Each row of a before or after table is a point. One or more steps were done to the points. Then noise was added and the rows were shuffled. The steps act on columns, c1 being the first. What was done? A step turns or swaps two columns, mirrors them in a line or flattens them onto one, adds a multiple of one to another, or multiplies or shifts one. Angles are multiples of 10 degrees, from the lower column toward the higher: turns from -170 to 170, lines from 10 to 170 but not 90. Use the fewest steps. Two steps may share a column if one is a turn and the other turns, adds or multiplies; they go together, in the order done. Otherwise the lowest column goes first.
In the rows, 128 means zero.

Before (12 x 2):
[[132  77]
 [153 148]
 [153 159]
 [ 99 131]
 [101 151]
 [128 190]
 [122  66]
 [209 131]
 [129  97]
 [147 114]
 [ 51  90]
 [124 165]]
After:
[[ 95 137]
 [124  86]
 [124  53]
 [150 110]
 [ 55  78]
 [205 131]
 [122 178]
 [152 161]
 [101 159]
 [153 157]
 [133  65]
 [130 211]]
Steps: multiply c2 by 1.3

Before, 13 rows:
[[177 129 141 149 140 129]
 [108 145 130 125 172 154]
 [165 106 159 131 144 123]
 [114 143 137 107 133 131]
 [ 99 114 144 165 123 122]
 [114 121 119 130  85  99]
 [137 125 119 120 152  95]
 [148 145  99 155 145 110]
 [137 141 157 166 131 140]
 [111 138 148 129  90 105]
 [111  82 174 127 133  76]
 [128 107 115 122 101  96]
 [177  68 148 111 108 115]]
After (13 x 6):
[[116 116  84 132 117 159]
 [ 85 100 120 119 141 182]
 [115  34 131 143 168 139]
 [116 145  90 139 149 164]
 [131 159 129 156 137 191]
 [127 164 144  95 102 171]
 [114 162 175 145 132 215]
 [156  83 140 102 160 186]
 [177   9 108 106 147 176]
 [115 155 136  96 157 199]
 [141 123 153 130 118 155]
 [150 132 141  77 143 191]
 [130  89 101 133 112 158]]
Steps: mirror c1 and c4 in the line at 160 degrees; multiply c2 by 2; swap c3 and c5; shift c6 by 60

Before:
[[158 117 156 142  90 119 158  98 115 142 121 148]
 [ 91 120 154 143 140  99 139 146 132  94 148 144]
 [ 59 114 130 108 135 126 132 148 112  96 121 116]
 [153 116 161 114 152 113 122 139 104 128 143 146]
 [142 129 120 150 123 134 122 134 109 126 121 152]
 [142 127  93 135 123 104 143 116 122 145 131 142]
 [103 116 160 131  95 116 112 129 160 171 108 139]
 [106 193 142  79 125 100  94 151 103 101  97 120]
 [126 144 134 121 155 129 157 148 249  99  97 131]
 [156 200 153 113 157 118 126  81 109 120 104 153]
 [133 138 147 142 149 109 129 117 108 104 111 103]]
After:
[[158 147 154 124  92 117 155 119 147  93  99 149]
 [ 92 144 153 122 140  98 130 119 139  44 153 144]
 [142 133  91 124 123 105 141 119 140  95 121 140]
 [157  64 153  93 157 119 143 124 118  70  77 152]
 [101 139 159 133  95 115  94 147 131 121 119 140]
 [107  46 145 121 124 100 132 165  85  50 133 120]
 [143 143 120 110 123 134 140 137 112  77 130 151]
 [154 127 161 148 151 114 146 120 110  79 146 146]
 [ 57 125 130 152 136 124 143 143 123  44 143 117]
 [131 128 147 110 150 110 145 136 118  52 109 102]
 [128 111 134 123 155 128  37 165 213  48 130 130]]
Steps: turn c2 and c4 by -140 degrees; turn c7 and c9 by 60 degrees; turn c8 and c11 by 60 degrees; shift c10 by -50

Before:
[[ 92  88 141 194 147 134  52 108 194 125 110 130 121 117 133 105  79 182
  120 163]
 [126 137 103 110  96 159 154  96 138 167  79 114 111 141 131  78 172  84
   75 126]
 [ 96 128 133  94 125 199  86  72  76 179 109 124 162 165 105  69 148  60
  106  96]
 [ 96 198 126  83 117 171  55  85 106 156 111  69  92 147 121  69 191  75
   99 162]
 [ 94 133 115 177 103  93  63 111 175  68 207 223 109  94 211 144  79 121
  159 175]
 [ 57 164  98 148  62 151  84  79  82 101 170 173  42  88 110 168 129 135
  140 171]
 [132  96 133 102 128 113  62 167 169 130  61 105 158 174 101 100 125 170
  183 126]
 [109 174 162  70  90 177  98  80  90 114 102 151 135  72  92  83 154  73
   85 172]
 [111 119 172 124 148 176  87 170 156 181  84 101 162 144 131  58 203 194
  140  91]
 [134 132 173  97 138 123 100  86  91 165 100  88 176 161 125 126 185 114
   64 123]
 [ 64 106  69 132 141 121  74 112 129 114 162 179 106  51 209 162  67 156
  158 210]
 [ 70  99 103 154 191 107  80 163 214 128 146 168 154 125 105 138 132 152
  143 159]
 [106 135 182  62 196  95 109 128 127 196  90 149 123 163 139  66 104 113
   53  70]
 [ 99 142 149  55 128 127 130  46 140 158 118  77 163 142  98  40 170 128
  102  84]]
After, 14 rows:
[[130  94 138 162 121 131  59  99 168 128  85 103 159 178 105 161 123 101
  180 146]
 [ 55 165  92  84  68 157  85 150  83 102 155 166  45  82 108 137 130 168
  142  79]
 [129 135  97  98  97 115 157 104 138 164  96 111 110 140 132  84 176  73
   70  89]
 [ 92  90 144 111 151 156  51 197 190 122 114 125 119 116 135 178  81 106
  118 105]
 [ 69 107  74 116 142 201  79 132 122 111 153 178 108  47 209 155  60 157
  159 101]
 [ 98 139 145  44 127  90 130  48 148 153 123  72 161 146 102 129 169  43
  103 149]
 [ 99 199 121  89 121 141  56  87  98 157 117  68  89 150 124  74 195  71
   97  55]
 [106 172 158  83  87 152  95  68  91 113 110 151 128  75  98  73 151  81
   83  45]
 [ 98 128 130  69 123  69  87  95  80 180 115 123 160 164 100  57 147  66
  107  54]
 [135 129 173  80 140 131  97  97  92 163 110  93 172 160 132 108 188 128
   59 139]
 [ 73  97 105 168 189 157  81 154 215 124 142 174 154 120 109 151 132 137
  144 142]
 [113 113 172 169 146  72  89 122 156 183  99  97 166 145 137 196 210  61
  138  88]
 [ 98 130 113 113 109 185  69 181 171  70 179 221 112  93 207 124  80 141
  160 155]
 [104 137 183 130 201  84 110  64 130 195  99 151 126 165 145 111 103  72
   55 195]]
Steps: swap c4 and c8; turn c6 and c20 by -110 degrees; multiply c20 by 1.3; multiply c11 by 0.7; swap c16 and c18

Before:
[[169 131 107 134 183 121 117  90 117 107 125 161 122 159 138 126 165 118
  146 166 175 104 137 107 160 140 146 146 129 169 167 123 140 104 146 110
  135 129 113 152 120 125 135 158 187 169 108 119]
 [152 133 117 119 125 147 132 137 156 132 130 137 143 102 144 109  89 138
  106 102 140 144 127 169 130 105 123 152 125 145 116 138 129 106 125 119
  140 138 135 122 121 117 140 112 113 141 143 130]
 [163 109 121 106 184 128 154  86  75 115 139 155  80 122 130 136 146 114
  136 177 196  95 111 118 171 151 145 131 142 152 152  88 143 117 150 123
  114 128 110 134 128 102 126 163 188 175 112 127]
 [161 146 108 140 116 109 118 102 149 147 119 118 141 139 120 116  93 132
  107 109 134 121 131 116 118 132 123 146 137 130 123 137 159 132 134 148
  110 116 139 109 132 132 124  96 112 140 120 115]
 [148 141  94  98 133 124 125 126 142 115 129 104 129 124 134 141 103 132
   99 127 113 139 130 112 116 111  94 157 128 123 120 137 140 111 133 106
  113 148 138 116 122 126 116 147 113 120 144 140]
 [124 140  98 122 143 149 132 128 150 127 145 129 135 111 127 113 116 146
  126 123 117 127 125 131 125 115 123 152 111 145 131 148 132 152 136 135
  147 101 130  96 119 106 121 133 104 137 128 110]
 [154 139 113 115 122  93 121 155 152 141 132 113 144 116 121 113 105 104
  119 118 107 159 155 144 125 141  89 162 141 133 117 136 122 139 135 131
  123  85 149 132 111 133 109  91 127 154 135 142]
 [156 139 115 128 148 123 128 121 156 159 125 116 103 133 130  90 108 110
  103 116 112 121 174 105 155 125 133 134 115 117 133 132 113 117 152 136
  116 118 126 114 122  94 133 117 121 141 109 109]
 [148 173 110 123 119 137 128 156 133 148 140 129 148 100 124 138  91 120
  119 101 118 144 154 119 124 131  99 138 120 116 116 133 123 127 110 141
  129 124 162 127 116 139 143 129 112 143 143 102]
 [194 114  97 139 154 113 124  98  99 106 122 156  95 118 138 131 165 124
  124 178 172  99 147 130 133 150 138 125 146 144 139 108 143 132 180 120
  154 131  84 130 141 100 146 172 177 149 100 128]
 [154 154  75 136 131  85 130  34 138 126 176 138 146 152 115  97 138 113
  107 107 166 107 115 166 154 130 122  91  70 124 181 176 139 133 131 102
  170 139 122 104 110 149 125 151 155 156 114 144]
 [169 143 129 138 155 144 130 149 147 142 124 121 146 117 112  94  99 107
  104 148  99 133 111 135 134 105 115 134 119 113 116 145 139 126 104 137
  131 114 124 103 103 112 150 106 108 133 135 106]]
After:
[[155 156  85 136 130  84 209 177 138 126 176 138 178 151 116  98 138 113
  106 106 167 105 115 167 153 131 121  93  72 125 180 175 140 134  96 101
  171 138 122  74 110 134 126 150 155 155 114 142]
 [159 145 110 140 116 109 154 132 150 146 118 118 158 140 120 119  93 133
  106 110 135 120 131 115 116 131 124 145 137 131 122 136 160 132 118 147
  109 116 138  79 131 120 126  96 112 138 119 115]
 [153 134 121 120 125 147 119 128 157 134 130 139 158 102 144 111  88 139
  105 102 141 146 128 168 130 106 123 152 124 143 115 137 128 105 119 120
  142 139 132  90 120 106 140 112 113 141 146 129]
 [148 141  97  99 133 124 131 126 142 116 131 104 130 124 136 141 103 133
   99 128 113 138 131 110 116 112  96 158 129 123 121 137 140 113 110 107
  114 150 139  87 121 126 115 146 111 119 144 142]
 [155 140 101 129 149 124 132 133 157 159 126 115  58 133 129  91 109 108
  104 116 110 121 174 105 155 125 131 135 117 115 133 133 114 119 138 137
  114 118 127  85 122 119 134 118 119 142 110 109]
 [148 174 126 122 120 137 106 117 135 148 140 130 179 100 125 139  92 121
  120 103 121 146 154 118 123 129  99 141 120 114 116 134 123 126 104 140
  129 125 163  99 117 121 142 130 113 143 142 103]
 [192 115  70 140 154 115 156 140  99 107 122 155  43 116 137 132 166 124
  124 177 172  98 148 131 133 149 137 126 144 143 137 107 143 132 148 119
  152 130  83 102 141 132 145 173 177 150 100 128]
 [170 131 103 137 182 121 167 139 116 107 124 159 112 160 139 125 164 117
  148 165 174 104 138 107 159 141 148 148 128 170 166 120 142 103 128 110
  136 129 112 123 120 131 132 158 187 170 106 120]
 [154 140 115 116 122  93 108 105 152 142 131 113 167 114 121 115 104 106
  117 120 106 160 154 143 126 141  89 162 142 134 118 137 123 140 123 131
  123  85 151 102 111 118 108  92 127 155 133 140]
 [167 141 145 138 154 143 109 118 145 141 124 121 163 116 111  95  98 107
  104 147  99 133 111 135 132 107 116 133 120 113 116 145 141 125 111 137
  130 117 124  75 102  97 150 108 108 133 135 106]
 [162 109 107 107 182 127 150 171  75 116 139 155   6 123 130 135 145 115
  137 176 196  98 110 117 169 151 144 131 140 153 151  89 143 118 139 122
  115 127 110 104 129 144 126 164 189 174 114 126]
 [124 140  99 120 142 148 125 132 150 127 145 130 135 110 127 113 117 148
  125 122 117 130 127 131 123 115 125 153 112 146 132 147 134 153 116 136
  147 102 131  66 119 104 122 132 106 136 126 108]]
Steps: turn c3 and c35 by 40 degrees; turn c7 and c8 by 120 degrees; multiply c13 by 2.5; turn c13 and c42 by -20 degrees; shift c40 by -30

Before:
[[141 117 135 108 143 109 123  99 147 140 126 176 132 136 149 144 145 130
  122 114 149 124 135 136  97 131 116 146 117 132 114 139 117 131 109 141
  140 117 150 144 125 131 141  94 144 119 113 120 131 148 138   9 124 126
  152 135 110 113 132 104 133 104 144 144]
 [115 139 159 113 117 112 138 118 149 140 103 140 153 130 126 138  97 130
  124 131 116 133 134  72 125 122 131 145 120 140 128 154 125 128 109 105
  110  99 139 145 112 112 134 119 149 142 115 136 119 150 138 140 137 136
  105 131 108  94 133 105 139 144 146 145]
 [124 142 152 108 126 182 173 131 117 130 113 132 139 141 137 140  80 140
  135 137 152 146 124 123 147 144 152 119 116 137 134 120 184 140 117 108
  139 112 146 101 142 100  93 126 120 141 113 110 170 153 134 114 125 128
  103 101 107 110 129 159 125 106 132 134]
 [144 126 121 112 116 121 158 119 128 140 128 136 135 144 132 135 149 121
   99 133  87 138 126 113  94 128 108 134 120 127 122 132 120 154 111 139
   54 130 112 135 132  91 108 124 131 132 123 157 147 147 138 148 182 139
  108 123 151 136 129 155 174 148 111 137]
 [127 173 139 123 118 152 128 139 139  95 108 153 132 115 143 134 124 142
  142  89 145 138 132 141 101 143 110 124 128 107 145 129 143 125 139 139
  127 129 138 128 138 121 117 130 123 134 116 118 124 130  72 143 133 118
  105 128 124  85 123 157 132 103 126 142]
 [130 107 153 122 116 141 115 117 126 130 128 139 119  65 108 125 143 134
  121 135 146 135 121 137 145 121 142 138 127 133 131 178 118 120 151 139
  140 153 132 146 142 143 139 130 116 128 131 132 129 115 147  96 124 148
  104 130 131 108 124 147 128 106 136 143]
 [126 174 125 118 158 110 116 124 122  56  92 133 123 148 147  86 112 114
  118 137 142 140 131 132 132 140 105 141 119 117 130 132 119 119 148 140
   95 128 135 123 139 126 122 131 114 133 161 132 121 127  90 154 130 127
  147 127 123 170 122 118 141 149 144 104]
 [130 118 139 197 118 117 136 137 117 138 127 140 156 122 147 134 142 145
  110 120 148 126 117 141 198 133 147 116 117 125 149 122 131 150 149 130
  125 125 102 122  87 145 136 129 119 106 130 111 123  90 119 147 129 128
  128 107 130 195 123 121 132 103 135 113]
 [133 127 158 106 117 114 122 113 144 139 129 132 119 126 101 142 132 134
   92 136 135 122 126 126 105 149 117 137 118 130 130 126 131 128 124 129
  141 113 149 136 136 121 141 122 149 136 129 114 124 130 133 131 142 128
  126 113 172  99 123 157 133 113 147 142]]
After, 9 rows:
[[131 118 140 197 118 118 136 136 118 138 127 139 156 121 147 134 142 144
  110 119  86 126 117 149 119 133 147 116 116 198 148 122 130 150 149 130
  125 126 102 122  87 146 136 119 119 107 131 111 123 140 119 112 130 128
  128 124 130 195 123 113 131 103 135 112]
 [115 139 160 114 117 113 138 118 150 140 102 141 153 130 126 139  97 129
  124 131 153 134 134 107 117 122 131 145 121 123 128 154 125 128 109 104
  110  98 139 145 112 112 134 109 149 143 116 137 119 128 138 115 137 136
  105  79 109  94 133 156 139 144 146 145]
 [126 173 139 123 118 152 128 140 140  94 108 153 132 115 143 134 123 142
  142  88 124 138 131 139 152 142 110 124 128 105 145 129 143 125 139 139
  127 129 138 128 139 121 116 120 123 134 116 118 125 149  72 120 133 118
  106 156 123  84 123 137 132 102 126 142]
 [123 142 152 108 125 182 174 131 117 131 113 133 139 141 137 140  80 140
  135 136 143 146 124 160 116 144 151 120 116 145 134 120 183 139 117 107
  139 111 146 101 142 100  93 117 120 141 113 110 169 152 133 151 126 129
  104 137 107 110 130 152 124 106 133 134]
 [126 174 125 119 159 110 115 124 121  56  92 134 123 148 148  87 113 113
  117 138 123 140 131 128 138 140 104 141 119 134 130 132 119 118 148 140
   95 128 135 123 139 126 122 121 114 133 161 132 121 148  89 108 130 127
  147 123 122 169 122 119 141 149 144 104]
 [143 126 121 112 116 119 158 119 128 140 128 135 135 144 132 135 149 121
   99 133 159 138 125 136 135 127 107 134 121  94 122 133 120 154 111 139
   55 129 113 136 132  91 109 114 131 132 124 157 147 105 138  98 183 139
  108 137 151 136 129 156 174 147 111 137]
 [141 117 135 108 143 108 123  99 147 140 126 176 132 136 149 143 145 130
  121 114 140 123 134 117 129 132 116 146 116  97 114 139 117 132 109 141
  140 116 149 143 125 132 141  84 144 119 113 120 131 113 137 249 124 125
  152 117 110 112 132 107 133 104 144 144]
 [133 127 159 106 117 114 122 112 144 138 130 131 119 126 101 142 132 134
   92 136 128 122 126 149 130 149 117 137 118 106 130 126 131 129 124 129
  141 113 149 136 136 121 141 113 149 136 129 114 124 136 132 128 142 127
  125 143 173  98 123 148 133 113 147 141]
 [130 106 153 122 116 141 115 117 126 130 128 139 119  65 107 125 143 135
  121 135 109 135 122 133 121 121 142 138 127 144 132 178 117 120 152 140
  140 153 132 146 142 143 138 120 117 128 132 131 129 129 146 162 124 148
  104 148 131 107 124 134 129 105 135 143]]
Steps: turn c21 and c50 by -110 degrees; turn c50 and c52 by -160 degrees; turn c24 and c60 by -50 degrees; turn c24 and c56 by 70 degrees; turn c25 and c30 by 100 degrees; shift c44 by -10
